Every row gives one point. Each copy is the shape, with its points in the same order, turned, moved and blurred by noise. Some copies are also mirrored. Which?
(in the rows, 128 means zero)

Shape (7 x 2):
31 143
114 146
119 122
115 148
143 96
143 144
120 141
Copy 1, 7 rows:
59 73
105 134
134 128
110 135
172 124
134 154
113 139
Copy 1 is: only turned
Copy 2 (7 x 2):
230 137
148 164
142 141
149 167
109 126
121 167
144 161
Copy 2 is: mirrored
Copy 3:
55 195
128 154
120 131
131 156
127 96
151 139
131 150
Copy 3 is: only turned
Copy 4 (7 x 2):
178 212
129 153
133 148
116 164
136 108
101 146
123 147
Copy 4 is: mirrored

Shape:
193 149 155 130
159 143 141 145
98 131 115 134
144 120 160 122
151 77 102 134
92 93 64 120
180 152 143 66
Copy 1 (7 x 4):
65 96 138 128
101 103 116 132
155 121 101 114
93 125 99 104
115 175 104 154
187 177 103 135
86 126 173 79
Copy 1 is: mirrored
Copy 2:
159 188 148 124
139 162 125 114
123 107 92 120
136 132 150 125
82 150 116 164
87 99 64 168
194 157 145 173
Copy 2 is: only turned
Copy 3:
151 150 70 148
125 149 98 140
117 127 159 134
131 123 98 123
114 78 113 176
116 81 184 165
207 137 92 146
Copy 3 is: mirrored

Shape (10 x 6):
94 96 178 123 108 105
149 97 107 111 120 137
105 155 128 101 127 112
120 151 109 116 134 88
200 135 91 101 111 136
158 160 97 138 142 151
105 131 157 72 87 117
48 151 164 81 91 132
83 133 152 78 154 118
209 140 139 137 147 141
Copy 1 (10 x 6):
152 111 107 111 68 138
152 146 177 129 112 118
98 144 130 97 86 112
97 120 147 74 108 104
150 152 195 127 133 61
102 157 161 124 162 93
145 155 118 103 47 101
118 172 80 90 47 133
82 131 124 121 56 129
135 115 157 164 153 60
Copy 1 is: only turned
Copy 2:
128 113 111 99 122 205
140 126 100 83 124 114
89 121 131 129 129 143
86 93 128 120 110 129
121 145 79 105 90 71
137 125 131 141 104 83
85 157 103 103 132 176
80 161 154 119 157 203
96 112 117 132 173 166
161 122 69 153 82 96
Copy 2 is: mirrored
Copy 3:
127 101 76 138 123 134
96 146 147 117 148 112
145 163 125 128 97 128
128 183 131 158 98 121
104 184 152 125 166 70
155 171 172 139 159 100
123 144 67 98 95 101
162 155 66 85 78 145
148 123 127 120 74 126
139 143 151 166 174 58
Copy 3 is: only turned

Shape (14 x 9):
97 107 110 171 175 111 165 135 92
82 133 138 138 168 157 137 160 106
91 158 157 143 173 91 118 106 69
158 88 162 182 84 97 103 79 137
173 171 132 127 175 144 140 138 158
175 122 119 121 122 153 72 116 142
119 117 133 128 99 95 111 81 152
89 116 161 142 116 158 105 164 73
110 172 97 162 109 101 155 106 67
108 92 169 151 97 132 103 117 125
120 97 174 158 88 145 87 125 151
137 161 135 101 84 78 87 163 96
99 170 103 172 131 70 111 142 116
110 131 137 108 169 143 165 138 110
Copy 1 (14 x 9):
87 177 102 135 189 119 115 154 93
109 151 103 126 169 141 153 199 113
151 173 119 71 176 124 110 154 98
68 145 181 93 91 159 93 97 131
137 144 69 143 142 176 154 126 170
127 123 140 143 96 177 99 156 181
101 121 147 107 89 112 118 119 141
110 152 179 115 160 161 141 209 104
124 111 152 127 206 126 108 115 90
79 139 171 97 106 154 126 166 119
73 133 176 98 92 166 140 163 154
180 151 200 133 141 133 148 130 136
122 158 155 108 201 95 124 118 150
123 152 87 136 152 144 148 168 97
Copy 1 is: mirrored
Copy 2 (14 x 9):
150 125 95 83 152 140 220 134 112
164 146 111 88 193 154 158 129 107
128 138 34 97 143 162 156 113 92
118 132 109 212 84 141 178 147 110
193 152 128 105 117 107 125 84 121
147 146 163 150 99 175 116 102 130
101 149 110 152 102 128 142 153 140
144 116 111 140 202 191 150 138 99
144 63 69 90 116 149 155 155 120
117 144 119 184 153 155 158 152 106
137 156 136 198 147 154 143 154 113
129 92 79 153 149 170 110 101 184
169 124 55 108 122 159 160 152 168
141 129 119 86 176 120 156 103 105
Copy 2 is: only turned

Shape, 16 rows:
121 116 124 111 92 97 99 138 175 94 85 186
68 97 102 88 100 109 82 87 153 110 94 113
155 167 135 155 118 118 78 140 163 156 165 123
143 173 136 105 69 170 92 110 135 145 156 172
142 159 142 107 85 117 135 76 116 178 130 141
105 107 197 104 103 145 94 141 120 132 172 172
89 136 151 137 156 106 152 75 103 150 116 174
105 169 105 82 76 108 131 76 137 143 133 117
80 113 159 170 135 150 105 84 180 93 146 138
148 143 136 164 166 168 148 145 120 176 98 154
124 169 107 73 153 83 76 146 98 89 101 100
117 173 198 85 118 108 154 77 89 140 87 165
129 161 137 88 165 95 118 68 184 139 98 159
125 127 126 152 136 108 92 90 104 142 122 173
157 86 105 152 156 161 138 151 159 116 173 105
148 89 134 132 162 152 144 71 139 127 118 97
Copy 1 (16 x 12):
86 115 79 101 129 138 109 146 82 120 183 104
85 106 123 135 117 81 60 177 114 108 140 114
83 124 124 81 82 126 179 99 148 88 122 142
104 118 145 95 49 141 173 161 145 142 171 112
127 58 182 87 84 132 144 131 134 132 141 105
150 168 138 70 76 173 121 166 128 94 142 103
150 96 183 117 171 150 141 152 114 105 131 105
113 47 150 125 79 104 123 161 132 119 150 140
131 173 147 127 133 85 139 139 119 60 172 110
151 129 133 88 164 128 190 104 152 161 110 101
89 98 91 165 95 145 114 138 92 127 66 155
169 63 174 116 106 160 148 163 67 129 119 78
100 60 122 153 132 134 155 131 120 79 141 66
88 126 175 110 143 151 135 130 116 122 130 117
146 168 105 120 121 114 123 68 191 113 145 142
152 127 159 148 132 90 108 78 154 119 129 86
Copy 1 is: mirrored
Copy 2:
77 103 148 137 99 76 144 110 140 77 180 98
135 163 175 132 83 50 95 111 121 122 162 111
89 163 116 122 144 165 157 87 152 132 128 104
93 128 159 119 138 104 208 98 110 133 101 130
114 134 152 150 176 87 144 98 124 122 76 103
67 112 132 107 154 93 140 117 125 152 138 189
102 154 151 159 179 95 93 139 115 62 111 153
141 145 187 145 125 78 137 109 150 119 80 103
63 168 142 160 79 127 96 104 98 109 137 170
134 137 80 169 183 146 149 120 95 70 137 137
128 171 131 110 126 92 134 201 177 120 157 74
85 133 149 192 194 44 137 166 140 100 93 134
91 188 120 157 129 62 133 108 160 49 109 107
87 155 146 121 173 114 111 121 93 86 134 112
129 120 59 110 85 165 107 112 110 112 120 140
125 159 71 157 111 96 83 122 88 107 95 123
Copy 2 is: mirrored
Copy 3, 16 rows:
155 116 109 87 172 60 112 105 134 116 137 135
77 89 105 115 144 63 171 115 184 121 142 150
134 127 185 166 130 127 116 118 121 84 159 98
173 72 163 159 98 120 119 83 122 125 130 138
163 120 128 163 82 124 161 128 127 148 141 134
156 51 137 167 144 119 96 160 126 107 160 177
153 131 82 113 75 128 137 178 138 105 141 169
133 91 105 146 101 113 195 93 141 134 138 114
136 99 127 119 149 152 126 134 214 61 148 150
133 175 135 143 104 157 93 154 110 95 78 153
92 102 153 108 140 63 203 147 70 72 112 135
207 116 98 143 92 101 183 178 122 122 105 175
154 114 116 101 90 79 150 157 164 94 109 77
136 136 142 100 86 117 126 141 133 107 168 161
79 117 155 115 170 193 106 153 139 114 108 118
101 138 144 110 126 162 158 177 180 135 92 140
Copy 3 is: only turned
Copy 4, 16 rows:
67 163 131 145 160 138 72 128 120 143 103 107
63 101 124 127 87 143 75 129 109 186 131 115
117 99 170 128 185 151 168 116 126 129 125 116
110 109 129 112 152 94 152 137 179 156 74 96
134 92 117 134 120 125 150 185 120 131 68 117
130 105 129 89 199 68 96 129 124 150 128 138
156 126 135 170 135 104 103 208 89 160 135 127
119 78 119 145 82 136 125 132 122 166 70 94
95 125 114 139 178 146 133 139 102 221 158 144
176 171 152 138 148 161 131 204 146 114 140 162
141 91 148 164 122 158 65 92 130 118 160 57
168 93 101 150 156 126 63 201 106 153 79 99
132 139 143 129 140 185 108 168 75 171 91 71
110 122 141 151 143 112 138 184 112 132 155 103
148 170 116 110 134 153 169 91 122 147 168 162
155 132 84 108 120 174 136 163 102 154 162 146
Copy 4 is: only turned
